Every row gives one point. The last column is the point's height on a tilted bowl or saddle (a function of degree 2), plus a little noise. Along how many of its main directions does it bend up, bend down or stay straight?
In the rows, zero is written as 128.

Points:
[[207 191 157 226]
 [161 189 102 157]
 [121 104  96 142]
 [160 186 158 175]
 [ 83 114 121 155]
 [127 112 120 146]
 [186 144 152 159]
 [151 193 152 168]
 [136  89 169 121]
 [ 67 134 138 133]
 [ 95 180 122 107]
 [163 108 164 124]
 [ 55  91 104 185]
 [174 119 137 136]
 [119 134 169 135]
 [138 110 101 137]
 [ 66 148  45  65]]
Directions: 1 up, 2 down, 0 straight

Points:
[[179 140 115 217 149]
 [134 159  67 205 147]
 [108 185 125 119 159]
 [113  95 155 127 148]
 [174  83  76 141 154]
 [ 62 102 160  94 105]
 [ 50 107 155 113  85]
 [197 115 199 131  42]
 [126 177  71 164 112]
 [102  45 113 132 191]
 [106 129 134 108 150]
 [111 169 158 148 164]
 [124 105 144  93 153]
 [107 137 166 128 149]
 [105 147 111 131 143]
 [140 165 110 247 174]
 [ 93 140 182 152 122]
 [220 112 137  98  47]
 [132  83 154 179 152]
 [117 117 118  68 130]
 [ 98  95  82 164 164]
 [119  88 122 137 170]
 [137 167 134 104 154]]
Directions: 1 up, 2 down, 1 straight

Points:
[[ 77  78 105 126 153 103  91]
 [ 98 196  71 157 115 169  91]
 [171 137 149 132 165  90 101]
 [125 158 133  75  82 141 148]
 [212  89 128  84 153 217  69]
 [159  93 120 164 120  30  61]
 [132  74  91 124 115 177 100]
 [187 177 110  84  48 103 111]
 [189  62 188 172 151 130  37]
 [137 105 104 249 166 145 129]
 [167 123 192  94 108 165 123]
 [105 119 103 178 142 150 125]
 [144  87 163 114 147 113 107]
 [144 171 120 137  72 104 109]
 [143 148 108  72 149 177 145]
 [180 118 116 140 131 151 109]
 [151 132 132 150 104 106 123]
 [174 229 112 186 155  62  51]
 [109 183 141 129 130 148 124]
 [ 91 116 104 121 199 123  94]
 [ 78 107  46 124  53 130  78]
 [131 149  67 109 126 110 116]
 [ 95 171 153 134 145 122 121]
 [100 102 118 162 144 116 117]
 [ 71 173 124 142  93 160 104]
 [177 119 126  93  63 125 139]
 [158 143  98  80 155 129 135]
 [100 158  90 129 119 130 123]
 [195 161  53 136 148 154  57]
 [ 92 118 122 200 107 150 125]
 [198  77 132 158 163  64  41]
 [123 129 111  99 134 105 134]
 [109 107  78 204 124  87 113]
 [ 37  79  79 156 178 132  67]
 [147  82 130 152 116  81  96]
 [ 54 130 179 175 146 110 100]
 [149 124 151 106 177  96 106]
 [100 123 113  95  97 126 137]
 [ 92 121 133 174 141 166 122]
 [129 127 107  79  97  88 140]
 [ 85  94 228 144 117 183  36]
 [ 98 142 171 138  85 136 108]
 [103 149  95 173 127 142 129]
 [152 103  43  90 126 142 117]
 [151 124 107 105 120 152 139]
 [ 99 144 117  61 104  21  61]]
Directions: 1 up, 5 down, 0 straight

Points (75 x 9):
[[124 165 190 161 161 127 145 135 110]
 [110 101 122  78 107 116 167  97 127]
 [ 76 141  90 146 132  94 112 138 118]
 [141 171 112 120 154 155 118 102 112]
 [182 135 139 134 134 135 117 122 109]
 [102 139 160 201  98 140  97 108  90]
 [135 124 166  93  66 161 148  69  98]
 [117  88 200 131 129 122 205 107  92]
 [ 92 163  81 148 145  90 126  89 100]
 [212  98  81 199 101 119 142 163  12]
 [155 142 153 107 137 107 110 126 126]
 [138 181  42 179  99  96  83  95  54]
 [ 60 121  91 161  51 114 132 118  78]
 [151 154 213 136 108 132 123 148 101]
 [106 129 148  90 155 177 159 122 121]
 [134 150 131 100 153  99 183 145 120]
 [142 129 118 211 140 151 173 118  59]
 [119 140 143 161 112 142  54 128 106]
 [146  68 134 132 111 155 173 126 127]
 [163 175 103 133  71  72 169  60  74]
 [136  97 145  74 104 141 108 147 116]
 [119 127 185 155 128 113 134 144 112]
 [130 105 142 171 125 106 190 121  95]
 [112 121 119 138 144 156 212  96 108]
 [ 90 111  73 199 138  70 126 134  52]
 [130 114 159 140  91  90  91  60  85]
 [148  80  78 122 118  91 131 183  89]
 [124  93 133 162  74 174 147 138  91]
 [164  78  61 162 148 131  80 127  49]
 [ 85 117 186  50 138 171  95  61  61]
 [ 83 141 199 123  57 128 144 126  97]
 [131  98 110 147  79 122 114  69  82]
 [141 151 141 116  89 151 195 145 111]
 [190 132 136 173  76 143 143 131  75]
 [127 129 108 108  96 174 156 131 123]
 [172 150  86  74 190 133 162 146  97]
 [168 156 133 116 142 122 150 142 123]
 [124 178 103 132 111  96 102  91 127]
 [123 132  94 138 141  70 117 130 112]
 [ 48 119  94 105  89  49 153  52  51]
 [124 115 147 136 158 114 105  74  98]
 [118 143 140  62 159 129 119  71 100]
 [132  67 142 150 140 144 102  84  90]
 [106 129  99 164  94 127 158 150 106]
 [127 157 119 158 170 147 125 180 107]
 [142  94 126  94  85 124 134 116 123]
 [ 93 134 150 178 108 117  43 147 101]
 [103  63  84 114 113 123 147 109 117]
 [188 113 194 168 160 135 113  96  59]
 [121 128  66 151 159 111 116 146  96]
 [199 111 153  83  77 156 151 120 100]
 [ 98  99 148 145 177 117 181 106 103]
 [ 75 127 117 114  91 132 134 140 122]
 [104  71  86 161 142 141 117 129  91]
 [157 121 139 141 104 131  99 138 113]
 [173 184 153 111  77 146 161 124 109]
 [118 123 122 134  56 120  84 107 102]
 [176 100  87 180 112 127 136 115  63]
 [157 162 130 100 114 151  93 161 119]
 [116 161 200 155 117 128  97 116 121]
 [150 112 134 139 155 178 147 148 115]
 [118 139  86 155 137 100   7 205  65]
 [104 132 121 120 115 177 126 183 107]
 [145 132 142  47  87 129 116 158 103]
 [ 84 117 192 116 130 127 115 124 108]
 [121 163  43 116 157 185 140 154  82]
 [166  91 120 108 172 183 148 110 127]
 [152 133 148 154 119 135 137  81 103]
 [149 221 102 132 110  96 149  95 123]
 [157 142 140 115 155 146 161 142 122]
 [100 129 130  71 118 106 134  95 121]
 [122 185 134 141 123 101 128  30  83]
 [116 105 145 170  97 163 143 183  82]
 [201 162 113 114 108  81 154  89  83]
 [181 125 194 141 133 120 151 145  90]]
Directions: 1 up, 7 down, 0 straight

Points (65 x 9):
[[127 106 108  88 111 128  55 112 127]
 [115  94 109 141 208 199 137 106  78]
 [ 73 114 125 149  98 117 140 145 117]
 [161 172 126  83  89 146  74 183 172]
 [202  98  28  80 131 113 136 173 119]
 [124 166 174 160  93 112 181  98  86]
 [103  96 156 123 110  98 176 133  82]
 [138 147 189 126 165 143 141  73  74]
 [115 102 112 125 118 140 135  54  83]
 [185 158 185 102 139 117  80 117  85]
 [108 161 127 162  57 154 175 181 118]
 [ 87 140 201  82  74  84 180 162  40]
 [ 99  83  51 126 133 159 139  71  61]
 [131 154 128 127 116 137  26 150 123]
 [136  93 128 124 150  98  55 106 119]
 [ 81 140 195 174 167  56 176 118  90]
 [121  74 115 132 110 155 149 158 114]
 [144 176 116 159 142 152 101  73 105]
 [103 112 177  93 128 198 184  91  72]
 [132  82  70 142 100  70 192  83  63]
 [172  62 115 169  73 183  38 118 159]
 [124 133  77 184 114 140 115  80 117]
 [ 89 196 160 129 149  75 160  68  98]
 [121 125 170  93 120 161 118  97  98]
 [116  80 149 125 143 158 140 174 103]
 [ 90 118 123 114 227 178 226 117 134]
 [169  90  91 123 121 152 122  93 102]
 [127 155 171  64 153 182  97  87  85]
 [ 91 144  99 117 100  98  94  94 118]
 [141 123 158 151 154 174  98 172 104]
 [112 153 123 176 176  71 126 152 137]
 [ 67 117  53 117 127 173  68  91  63]
 [161  76  41  86 112 158 171 118  92]
 [ 87 141 140 107 110  44 159 119  67]
 [154 173 129 119 147 107 133 163 125]
 [ 77  90 163 170  94 140  83 215  95]
 [127 170  94 128 119  96 167 150 125]
 [233 175  87 149 128 126 163 133  65]
 [122 182  80 101  80  76 155 199 120]
 [123 178 126 113 152 128 110 106 121]
 [ 29 155 114 166 109 179 117 142 118]
 [111 165 117 193 194 109 104  89 154]
 [148 132 156 133  48  85 181 141  80]
 [135  67 130 107 106 186 119 182 130]
 [ 62 133 135 141  95 124  99 133 122]
 [118 117 166 108 182  20 128 150  51]
 [184 128 209 167 123 151 152  86  40]
 [109 152  81  83 178 103 122 127 106]
 [ 85 150 105 130 146 108 147 169 128]
 [165 112 122 174 137 110 155 195  94]
 [134 126  90 193 107 159  73 142 125]
 [100  84 117  92 122 129 164 102  85]
 [ 35 164 150 137 152 130 130  58 108]
 [115  92 154 100 148 114 141  84  75]
 [167 128 100 131 158 195 118 158 109]
 [ 93 109  98 107  79 154 124 174 131]
 [ 94  66 108 136 132 151 110 135 112]
 [139  92 149  55 192 219 203  93  77]
 [181 148 138 104 154  62  67 139  84]
 [159  81  93  62 108 151 165  94 106]
 [203  77  60 185 139 126 145 119  66]
 [ 96  65 110 129 175 137 171 158  98]
 [105 124  98 131 178 197 131 127 101]
 [165 128 178 172  48 153 100 147 124]
 [ 98 141 136  95  87  83 129 161 110]]
Directions: 2 up, 5 down, 1 straight

Points (67 x 9):
[[125  77 180 140 142 169  64 163 119]
 [122  93 194 157 122 134 128 132 155]
 [100 148 152 138 155  95  92 151 145]
 [126 103  93 112  60 170 211 124 118]
 [175 143 132  84 119  71 127  81 164]
 [184 184 119 142 108  83 204 136 156]
 [ 96 178 138 136 133  95 172 115 152]
 [102 127 102 175 102 117 147 136 150]
 [141 153 103  98 179 106  60 107 141]
 [159 201  93 124 196 159 144  44 235]
 [ 69 100 107 194  99 140 139 109 171]
 [169 137  98 155 104 134 154  82 141]
 [141 151 165 155 141  78 208 103 135]
 [137 177  54 137 166 136 134 152 183]
 [136  88  81 183 104 135 165 124 155]
 [146 118 124  63 157  94 141 162 151]
 [146 103 171 201 154  71 171 111 128]
 [177 127 188 113 150 100 162 166 160]
 [138 129 144  62  86 132 130  53 134]
 [ 78 218 175  75 107 136  91 140 231]
 [ 69 141 176 156 121 144  92  92 188]
 [ 74 149 103 140 101 128 103 120 159]
 [127 150  54 157 211 122 134 149 180]
 [114 108 195 159 124 177 157 197 188]
 [180  90 130 182 164 115 107 124 120]
 [132 166 117  92  61  87 163  75 122]
 [166 119 141 179 101  91 195 177 158]
 [188 172 177  77 160  85 120  97 188]
 [127 123 120 119 146  88 147 155 147]
 [ 71 137 149 104  81 122 129 167 180]
 [ 95 121 123  86  90 168 200 156 155]
 [135 129  95 167 100 151  85 151 148]
 [118 109 119 110 146 125  68 173 110]
 [162  99 171 157 127 120 142 135 138]
 [ 85 149  98 184  84 139 184 136 157]
 [112 142 211 162  98 131 171 110 156]
 [197 139 106 191 148 141 192 164 172]
 [175 195 120  94 122 175 134 181 193]
 [ 96 127  71  58 133 163 100 122  99]
 [158 102 101 127 178 113 136  94 146]
 [187 100  99 204  81  64 180  89 155]
 [140 180 124 125 122 174 159  79 159]
 [148  76 158 123 102 107 116 164 147]
 [ 33  39 155 117 125 163 118  94 185]
 [178 123 121 127 148  72 143  99 152]
 [157 121 170 143 167  78 201 163 158]
 [116 113 186  68 188  83 132  86 193]
 [211 138 154 102 217  87  99 100 156]
 [122  85 156 216  87 107 170  54 150]
 [134 139 152 171 188 112  98  93 139]
 [139 136  91 107 109 149  56  51 144]
 [100  74 112 147 186 195 119 149 130]
 [ 97 144 168 137 114 184  83 107 175]
 [105 189 145 110 199 108 160 133 188]
 [ 85 150  83 109 199 111 141  77 192]
 [195  85  79 128 119 181 159 176 150]
 [106  81 119 134 131 174  44 119 110]
 [164  46 145 114  61 180 141 117 130]
 [137 181 171 141 124 122 129 166 158]
 [131  70  78  93 147  58  98 105 140]
 [139 139 148  93 105 154 176  86 141]
 [139 164 117 173 115 191  98  64 175]
 [107 131  69 162 112  57 151 128 164]
 [122  94 177 204 169  92  98 173 107]
 [123 158  83 131 216 155 148 168 179]
 [172  75 140 114 150 187 122  63 135]
 [103  85 107 161 109 120 129 214 174]]
Directions: 6 up, 2 down, 0 straight

Points (73 x 9):
[[ 97 151 175 126  55  79 151 126  80]
 [ 48 128 123 119 110 112 114 158  83]
 [140 148 163  83 120 122  66 135  92]
 [ 88  76 202 180 175 153 124 151  98]
 [ 88 127 145 111 131 125 124 173 107]
 [156 101 100 107 121 160 126 152  99]
 [127 184 163  56 128  90 207 147  88]
 [ 84 104 106 159 157  35  79 107  69]
 [133 160 103 126 183 144 188  58  76]
 [115 113 149 126  60 143 137 124  90]
 [ 95 146 173 141  80  90 153 164 100]
 [119  99 171 119 159  59 117  77  88]
 [ 87 114 163 105  91  87  83 136  76]
 [123 171  86 115  80 138 131 117  84]
 [ 91 173 138 249  82 169  91 135  73]
 [ 62  93 188 162 120 126  42 114  94]
 [125 177  83 116 103  89 123 125  91]
 [ 87 192 105 113 110 154 176 173  84]
 [185 199 196 130 119  78 111 140  89]
 [154 169 158 158 229 129 127 179  81]
 [153  39 113  94 119 107 163 154  68]
 [178 133 157 151 119 135 158 200  99]
 [112 166 122 117 119 136  75  83 103]
 [141 135 134 167  68 109 112  70  90]
 [164 166 125  86 102 118 115 116  93]
 [163  97 146 136 115  69 153 143 106]
 [136 148  53  81  65 131 102  93  39]
 [139  82 141 107 109 117 113 115 100]
 [183 119 185  86 142 119 178 107  83]
 [194 145 110 113 102 160 161 131  89]
 [ 97 149 173 112 115 114 127  91 104]
 [133 151 137 110 156 127 140  65 103]
 [ 61 120 153 131 117 162 146 115 101]
 [172 102 150 114 191 135 151 105  96]
 [111  98 129 118  89 128 138  80  90]
 [145 152 122  86 128 149 148  87  91]
 [109 138 125 121 139 123 166  87 111]
 [149 157  96 148 115 131 115 162 113]
 [157 193 114 148 154 126  91 137 114]
 [125 102 120 145 133 119 156 106 121]
 [131 147  93 201 112 123 166  81  93]
 [103 124  67 150 110 129 121 118 101]
 [156 152 155 123 141  78  70 191  83]
 [124 162  73 108  60 138 168 177  66]
 [135 149 147 107  85 105 205 108 103]
 [144  75  51 130 122 155  81 158  85]
 [137  73 111 107 157 148 145 193  85]
 [129 139  63 111 100  74 137 192  73]
 [216 144 138 151 101 104  57 127  95]
 [ 84  91  63 144 188  89 171 114  84]
 [152 149 122 132 138 135 135  86 118]
 [133 120 149  96  99 145 205 132  97]
 [116  93 126 100  99 169 150 158  88]
 [117 131 146 189 127  58 110  87 100]
 [126 175 174 101 132 153 105 114 106]
 [160 127 129 138 103 127 130 116 119]
 [ 80 186 109 133 166 112 152 163  96]
 [159 166 149 163 150 149 130  95 122]
 [106 165  99 142 139 129 147  89 107]
 [161  84 144 100 154 133 131 180  88]
 [192  65 165 178 117  98 160  61  68]
 [124  95 123 160 174 151  75 173 118]
 [122  92 169 139 146 115 106 123 119]
 [159 121 132 166 115  89 111 142 117]
 [ 90 143 144 167 154 112 135 127 124]
 [145 107 140  91 150 114 171 166 103]
 [169  81 107  70 102 135 175 117  66]
 [ 63 158  91 146 139 117 119 112  95]
 [122  95 137 153 110 129  93 130 120]
 [191 113 183 132 120  56  81 158  72]
 [158  67 151 138 171 150 107 129 107]
 [128 163  77  96 128 176 167 137  80]
 [ 96 130  91 103 181 178 141 137  89]]
Directions: 0 up, 7 down, 1 straight

Points:
[[192 137 126 207 190 156  68 138  42]
 [ 96  90 103 154 153  81 137 179 212]
 [ 97 156 157 155 115 188 149 171  88]
 [ 81 214 134  90 124  64  73 112 114]
 [115 186 130 120 128 111  57  96  95]
 [ 79 189 168  97 113 148 156 113 162]
 [107 141 120 181 156 148 162 154 109]
 [166 167 139 142 108 115 146 178 156]
 [ 70 147 156 143 165 138 136 148 122]
 [127 125 121 156  93 107 119 162 167]
 [163 151 127 164  90 100 148 107 159]
 [117 199 177  97 149 195  78 128  88]
 [116 131  78 177 155 105 186  92 147]
 [111 141 120 118 129 171 181 127 116]
 [144 112  99  61  92 128 137 101 104]
 [121 131  76 166  91 161  85 104 101]
 [165 220  95 147 124 102  82 139 154]
 [125  58 174  72 145 119  99 120 194]
 [150 157  94  88 109 143 143 137 133]
 [133 114 172 160  85 173  98 122 145]
 [168 150 102  86 163  63 161 107 167]
 [ 80 143 175  98 141 151 138 162 130]
 [129 216 164 137  81 142 118  81 169]
 [148 173 137 106  79  73 138 139 165]
 [ 77 102 101 151  85 166 193 170 144]
 [127 149 171 149 144 147 108 235  68]
 [147 166 134 168 135 154 118 131 104]
 [ 81  98  88 143  91 138 150 177 174]
 [118 135  74 179  94  98 110  57  89]
 [171 158 116 126 111 104 180 192 183]
 [182  91 128 149 132 149  88 109  88]
 [119 125 142 137 135 144 154 153 132]
 [181  82  50 108 180 193 103 131 107]
 [175 159 101 162 133 169 149 159 126]
 [145 106  80  55 137 123 183 110 125]
 [129 145 162 125 162 123 131 151 120]
 [ 29 119 151  64 117 136 133 139 185]
 [159  90 121  86  44 138  93 153 145]
 [131 126  97 184 146 177 162 116  76]
 [ 94 124 172 115 131  55 124  93 176]
 [201  98 145  88 101  92 110 118 116]
 [121 117 186 103 235  92 118 205 120]
 [135 166  77 147 101 215  70 127  96]
 [120 115 142 203 135  95 143 158 158]
 [152 118 112  92 120 182 112 135 109]
 [145  93  90 127 167 165  79 180 146]
 [153  84 124  80 182 146 116 141 140]
 [117 144  98 146  89  84 129 179 191]
 [127  89  61 142 165 106 108 159 184]
 [105 146 182 165 130 176  94 144  94]
 [145 122 125 109  81 213 119 134 110]
 [170 108 102 169 111 141  66 116  98]
 [ 71 116 146 141 216 162 122 109 115]
 [155 147 118  95 121 147  36  86  82]
 [149 127 145 135  82   7  96  75  73]
 [170 162 123 119 133 132 110 145 126]
 [110 127 157 105 139 152 131 181 122]
 [ 73  77  48 105 154 132 150  96 130]
 [138 125 125 102 149  74 206 111 191]
 [162 114 174 114 184 156 181 143 116]
 [ 75  46 129 175  98 199  95 170 186]
 [182 171 148 237  81 105 180 170 227]
 [167  54 146  72 224 156 172 170 150]
 [102 109  94 128 155 114 146 170 170]
 [ 92 145  80 136 171  90 162 177 199]
 [138 137 129  99 120 128 118 125 129]
 [109 121 144  80 158 158 104 124 135]
 [112 130  81 165 107 121  62  99 103]
 [140 171 144  64  69 184 146  93 153]
 [160  98 165 172 147 112  79 113  85]
 [ 81 141 152 130 104 172 119 174 114]
 [191 126 179 130 119 141 138 135 143]]
Directions: 4 up, 3 down, 1 straight

Points (64 x 9):
[[ 92 137 190 153 121 150 153  13  61]
 [ 95 102 147 143 126 190 198 203 111]
 [163 153 115 126 167 118 120 168 102]
 [209  94 130 156 115 134  81 100  63]
 [ 88 115  95 116 141 195 120 123 127]
 [ 98 170 116  98 118  81 151 116 103]
 [ 92 128 133  90 155 122 102 115 107]
 [160 127 135 115 133 140 152 126 152]
 [164 121 129 189 105 196 163 154 173]
 [ 95  91 187 127 122 179 140  88 107]
 [ 91 115 185 116 132 146 184 173  87]
 [104 111 132  99 119 157 194 165 129]
 [ 91 221 117 127 150 102 101  99  80]
 [ 88 130 139 136 147 121 170  88 117]
 [135 104 107 153 137 106 106 131 126]
 [169 145 127 128  96  87 126 114 100]
 [191 189 158  82  90 126 191 102 131]
 [120  71 132 129 152  83 191  92 115]
 [102 101 155 138 119 106 181 108  94]
 [ 92 110 146 113 172 141 112 103 107]
 [151 103 166 152 163 129 191 171  82]
 [124 160 156 133  86 177 186 153 143]
 [158 142  78 103 141 127 136  83 163]
 [117 135 184 121 110 149 146 130 144]
 [ 94 149 178 117 155 146 152 125 112]
 [150 112  83 126 151 119 171 116 176]
 [168  93 159 122  65 130 159  96  95]
 [ 43 195 119  87 121  91 126 154  43]
 [142 133 151 187 115 143 141 157 140]
 [ 92  85 145 140 104 125 152  82  82]
 [ 95 124 124 147 140 201 113 108 122]
 [122 119  81 103  81 148 125 154 139]
 [132 137 122 149  79  87 124  70  77]
 [101 143 127 167 120 167  74 149 148]
 [175 128  85 113 127 175 106 121 142]
 [131  67  58 120  72 142 157 189 136]
 [158 145 141 122 112 154 110  97 135]
 [106 114  93 133 183 189 121 202 111]
 [209 148 136 187 123 210 119 108 164]
 [125 135 160  81 166 100  40 135  87]
 [156 219 109 102  78 119 141 234  10]
 [106  61 105  81  40  62 147 135  50]
 [132 151  99  97 148 167  71 122  86]
 [141 210 152 197 161  77 112 186 104]
 [142 112 116 114 170 144 109 110 133]
 [ 81  68 173 114 143 143 135  75  71]
 [ 84  93 130 153 140 182 151 162 129]
 [ 86 114 182  80  80 142 134  84 105]
 [178  60 101 156 156 123  97 169  83]
 [115  91 103 111 249  97 160 154  93]
 [168  98 130 115  79 170 198  92 170]
 [155 160 111 114 142  79 157 116 132]
 [115 115 141 137 148 151 116 166 137]
 [158 118  47 156 137 149 130 122 162]
 [109  93  88 136  50 146 121 115  90]
 [183 132 186  76  59  90 140 159  94]
 [165 213  64 169 125  85 135 163  53]
 [109 172 130 157 139 138 160  96 132]
 [124 150  65 142 201 115  69 202  55]
 [122 114 122  66 134 153 106 161 128]
 [120  81 131 109 149 101 108 216  90]
 [115 117  74 167  90 159 182 142 133]
 [139 159 128  85 114 125 151 124 132]
 [ 97 149  87 146 156 138 103  87 112]]
Directions: 2 up, 4 down, 2 straight
